Rows are points. Before rounding, the points of a table are all equally far from one centre. They may lie mostly on one side of it. Write the centre, to within rounding.

Points:
[[-18  45]
 [-37  19]
 [ 10  15]
 [-20  44]
 [  9  31]
 [ -7  44]
 [-27  41]
 [  4   4]]
Centre: [-13  21]

Points, 13 rows:
[[ 17 -43 -21  -8  -3 -40   4  11]
 [ 26 -37  32   1  20  12 -44  -1]
 [ 37 -40  -7  20  -9  28 -23  11]
 [ 28  -4  19  47  -3  25 -12 -18]
 [  2 -23   8  18 -16  -3  24 -30]
 [-22 -10  33 -30  21 -11 -35   4]
 [ 30 -22 -12  16  24  33 -28 -29]
 [ 13 -21  -2  43  -2  16  30  -2]
 [ -1 -20  47  17  12   7  17 -13]
 [  4 -31   6  51   5  30 -25   0]
 [ -5 -32  19  47  15   1 -32 -22]
 [ -4 -20 -29  24   1   5  27 -24]
 [ 60   9  -3  23   5  10 -16  29]]
Centre: [  6  -3  -1   8  13  -4 -13   7]

Points, 17 rows:
[[ 38 -45   1  37  30 -11  13  12  26 -40 -24  19]
 [ 13   0   8  26  31  10  54  -3  -4 -12 -18  -5]
 [ -6 -40   3  51 -30  29  14  -6   8 -19 -18 -17]
 [  7   0 -18  54  -2  43  19 -21  10 -21 -27 -33]
 [ 15   8 -33   2  17  35  41  -6   2 -50   8  -5]
 [ 34   2 -32  39  19   6  17  12 -37 -41  -7  16]
 [ 21  13 -31  42 -12   9  55 -13  -8  -4   4  -1]
 [ 30  39 -19  20   0 -18  45  -5   8 -37   0 -15]
 [-10   7   3  41  19  14  34  23 -11 -48  -8   5]
 [ 11 -25  -7  44 -36  18  -1   5 -20 -27  -1  28]
 [  5   3 -25  28  -9  25  31 -42   6 -16 -40  -3]
 [  9 -38 -17  45 -27  24   2 -23  -4 -41  18 -12]
 [ 60   0 -14  31  18  15  27 -20  36 -46   3   9]
 [ 45 -18 -27  42  32  17  -3 -29  33 -37 -22  -5]
 [ 29   3  -7  59  -1   9  36 -28  21   1   3 -21]
 [ 27  31 -15  55 -33   1  17  -6   4  -7 -32  -1]
 [ 13  14   5  36  48   9  19  25  -4 -25 -14  -4]]
Centre: [ 19  -9 -18  24  -3   2   9   5  14 -25 -11  -4]

Points (29 x 24):
[[-10  23  18  50   0   0  -7 -23  14   1 -10  47   1  -5  -4   3   6 -14
  -34 -18  17  -7  51 -11]
 [-28 -17  16  18  -1   3   5  12  21  22   2  42   9  -7 -25  29   4 -10
    8  -6  -7  -5  57  13]
 [-28  -3 -10  34  -2  15   6 -18  -1 -13 -11  39  -7 -34 -31 -14 -12  -3
  -25  -3  -7   0  30   8]
 [-21   6  36   3  13 -15 -32 -14 -12  17  13  34  31  -8  -9  -8  -5  -6
    9 -10   2 -27  51  -1]
 [-47 -11  16  19  -8  13 -27  -3 -21  35   1  51  -8  -5  -5  21   0 -21
    6   0  21 -18  48  -7]
 [-20  -3  15  55  18   2   5  14  13  12   7  41   0 -13   5 -20  17   3
   12   2  -5  14  21 -14]
 [ -9   1  31  44  27   4 -21 -24  18  28  -4  27 -11 -11 -29 -11 -12   8
    7  28 -21 -29  43 -22]
 [  1  -4  42  49  15  -7 -39  -5  -5  20  -4  12   9 -17   7  10   6 -12
  -12 -14  -9 -19  47  -1]
 [-23   2  31  35  -8  10 -23 -18 -16   2  17  31  24 -14 -23  -7  -9   8
    1   3   1 -19  46 -13]
 [-28  11  22  22   7 -29 -31   8 -31   1  -9   6  11 -11  -2   6  -5 -26
   26  -7   2 -12  41 -11]
 [-48   4  10  39 -30  14 -25   6   2   8 -23  34 -29 -11 -11   9   2   5
   -5  20 -23 -14  51  -4]
 [ -8 -15  21  28  12  10 -18  17  11  38 -25  24 -12 -29 -13 -11  18  -7
   -2  -9 -12   9  48   7]
 [  6 -16   9  29 -22  16 -18   0 -19   0  -7  10  -8 -14 -15   4  -8  -3
  -28  27 -19  -9  22 -10]
 [-46   4  14  21 -11  -5 -30  -3  17  10  -9  38   2   5 -28  -7 -25   5
   21   3 -24 -13  55  26]
 [-31  17   8  45   8 -13 -30  12   4  17   4  38  16  -5 -19  13  -7  10
   13 -13  -9  -7  54   3]
 [-12  18  20   3  -4 -17 -26  -1 -19  20   5  11  -1   2 -12   1   3 -26
  -12  -5   4  -1  57 -25]
 [-50   1  -5  38 -31   7 -22 -34  -1   5  23  25  -5 -11 -21  13 -15  -9
    7   9  -5 -26  25   2]
 [-27  20  32  26  15 -14 -14   7 -10   6 -24  26   3 -27 -15  14  -9  -6
    4  25 -24  -9  40 -28]
 [-26  25  20  24  -8  -6 -12  -6   4 -30 -15  43  20 -35 -13  22 -12 -15
   13  11  20 -24  36   4]
 [-39 -14   4  29  12  -6 -17   2  -1  34 -19   4  14 -14 -31   4  -9  -9
  -16  10  -5   4  45  -6]
 [-19  -5   8  60  -3  -4 -16 -54  18  23 -11   8   8  -1  -1   4 -20 -12
   15  -6  -4 -30  35  19]
 [-26  38  14  58  -1  -7  -7  -5   3   6  -4   3  23  12  -4  21  -1 -15
    8   1  -2 -28  35 -28]
 [-45  -9  12  40  -1  -1 -11  -3  -9   4  -9  39   2 -17 -26  11 -11  -6
   12 -22 -20 -51  41 -14]
 [-45  17  23  26 -17   0 -30 -15  -2  22 -23  40  -5  -1   3   3 -31 -10
  -12  -7 -32 -21  46  -5]
 [-55 -15  38  12  -1   3  -9  28  15  12 -10  15 -20   6 -35  -6   7   0
   12 -12  23 -12   8 -15]
 [-12  -6  16  34  -7  17  -8 -28  -4  -4 -21  40  18 -24  -6  26  18   1
   -5   8  -2 -17  57  -9]
 [ -4  21  28  35  -5  -4 -27   6 -26  30 -13  37  19   9   9   9 -23  -5
   -5   8 -12 -11  33  15]
 [-39  11  30  40 -11  -7 -10  -6   1  28 -15  30  14 -35 -14  -7   6 -23
   19   8 -15 -26  48  19]
 [-37 -29  14  32  -6 -11  -4  18  20  20  14  27 -24   6  -1  15 -20 -13
   10   1 -10 -35  43 -13]]
Centre: [-20   9  11  17  11  11 -14  -7  10   4 -13  20 -12   4  -4   0   3 -12
   4   4   3 -25  17   7]

Points (31 x 24):
[[ -9   7 -11 -10 -17 -37  20  -1  25  -1 -38  15  14  14 -12 -29  21  36
   -5  14  16  12 -15  -8]
 [-11  17 -35  -5  18 -58  -4  -3   0  -6 -31  11   6  13  18 -22   2  41
   -6  -1   1  11 -17   5]
 [ -3  13 -18  -2  -3 -30  20  22  33   2 -48  10  15  30   3 -34  15  38
   -6   2  -4  -6 -26 -11]
 [-10  20 -32 -18  -3 -47  -2  -2  11  11 -34  30  27  14  -7 -28   3  35
  -33   7  -1   3  -6 -24]
 [ -5  15 -25 -12  -6 -55   1  26  21   4 -29  32  31  24   0  -7   4  42
    4 -13  -2   0  -8   9]
 [ 10  11 -15  -1   4 -24  -1   9  23  20 -31  17  42  27 -13 -39  -3  32
  -26  -4  12   5 -17 -21]
 [-18  30 -38 -29  15 -32  -3  13  21 -25 -40   9  34  12 -12 -24  -2  35
   -2  13   5   8  -5  -8]
 [  5  10 -15 -34   3 -19  -4   9   1  -5 -20  12   1  20  25 -27   2  34
  -22  21   5  14 -24   0]
 [ -2   7 -16 -27  -2 -32  13   6  -3  -6 -37  15  27 -16   0 -32   6  32
  -17  -2  15  12 -14 -11]
 [ -8  28 -11 -22   7 -15   9   0  14   0 -38  26  30  24   7 -32  -5  42
  -21 -19  -7   2 -20   6]
 [ -1  17  -7 -37  16  -4  12  -5  19  14 -43  20  36  22  -2 -14  -4  22
  -16   0   0  -4   2   2]
 [-14  20 -14 -48   1 -32  -6  18  24 -10 -34  23  25  -2  17 -34   0  24
  -20 -16  -2 -10  -5 -11]
 [-14   8 -30 -30  -7 -26  10   8  11 -14 -17  12  38  32  -4   0  13  31
  -22 -12  15  10  17 -13]
 [-25  11 -17 -17   6 -27  -3  -4   6  -7 -31  16  23  36 -17 -44  16  34
  -18 -20 -18  14   2   2]
 [  6   4 -13 -27  -1 -56   7  -6   2   1 -43  11  12  17   9 -38  -5  35
   -4   1  20  -7   4  -3]
 [ 11  21 -27 -18 -24 -46   0   1  42  -9 -38  26  39   2  10 -33  -1  22
  -23  14   9   6  21 -22]
 [ -8  29  -4 -25   3 -39  14   0  27   9 -38   4   8   9 -13 -51   8  28
   -7 -21   5 -16 -15 -14]
 [ -5  19   0 -32  -8 -44  -7  18  19   2 -39   9  12   8  -9 -17  27  38
   -8 -10  14   5 -11   7]
 [-11  34 -28 -19 -13 -35  13   1  27 -20 -36   1  14  18 -17 -35  15  45
  -20  -7  13   1 -12 -21]
 [  0   0 -27 -15  -7 -39  -1   2   9 -17 -47   9  17  12 -24 -35   4  17
  -27   8  17 -22  -8   1]
 [-12   9 -17 -27  -6 -47   7  16  16  -3 -39   2  30  17  -2 -27   1  41
  -12  -6   1 -13 -11 -24]
 [-23  15 -22 -21  -7 -43  13   5  13  -1 -15   6  12  10  -7 -44 -19  26
  -20  12  13  -9 -19 -22]
 [ -5  30  -3 -28  17 -20   2   6  27  -2 -41  16  20  15   9 -20   1  42
  -17   7   0 -31  -9 -14]
 [-23  17 -39 -26   4 -11   7  -4  21 -12 -60   8  20  11   6 -30  -7  31
    1  16  -2 -17   1  -8]
 [  9  23 -42 -17  -2 -19   4 -25  18  -8 -40   7  36  38  -7   5 -16  33
   -5  -5  23   5  -1 -13]
 [-18   2 -24 -26   3 -25   6   3  26  15 -28  11  35   3  -3 -11  -4  39
    0   3  -8  -5   3   7]
 [-24   3 -10 -19  -3 -11   5  32  14  -2 -43   5  28   0   0 -26   0  41
  -27 -10  10  10   0   9]
 [ 21  34 -28 -41   9 -32  -1  -7  25  -4 -35  23  26   5   1 -28  13  32
  -23   0  11  -3   9 -19]
 [  4   9  -9 -21   7 -29  25 -11  21 -12 -41  22   5  23  11 -43 -25  42
  -25   8  -1  15  -7 -14]
 [-13   4 -33  -7 -18 -30  10   0  20  -4 -31  11  21  25 -11 -33  10  35
  -30  -9  -7   4 -26 -18]
 [ 15  22 -23 -44  -9 -19  15  -3  11  -3 -27  20  14   6   3 -48   4  35
  -21 -10  -6 -17  -2 -13]]
Centre: [  7  27 -11   9 -10 -12 -13  13  11 -10 -27  14  -9  11  -3 -13 -15   5
   3 -12  -4   7  17 -20]
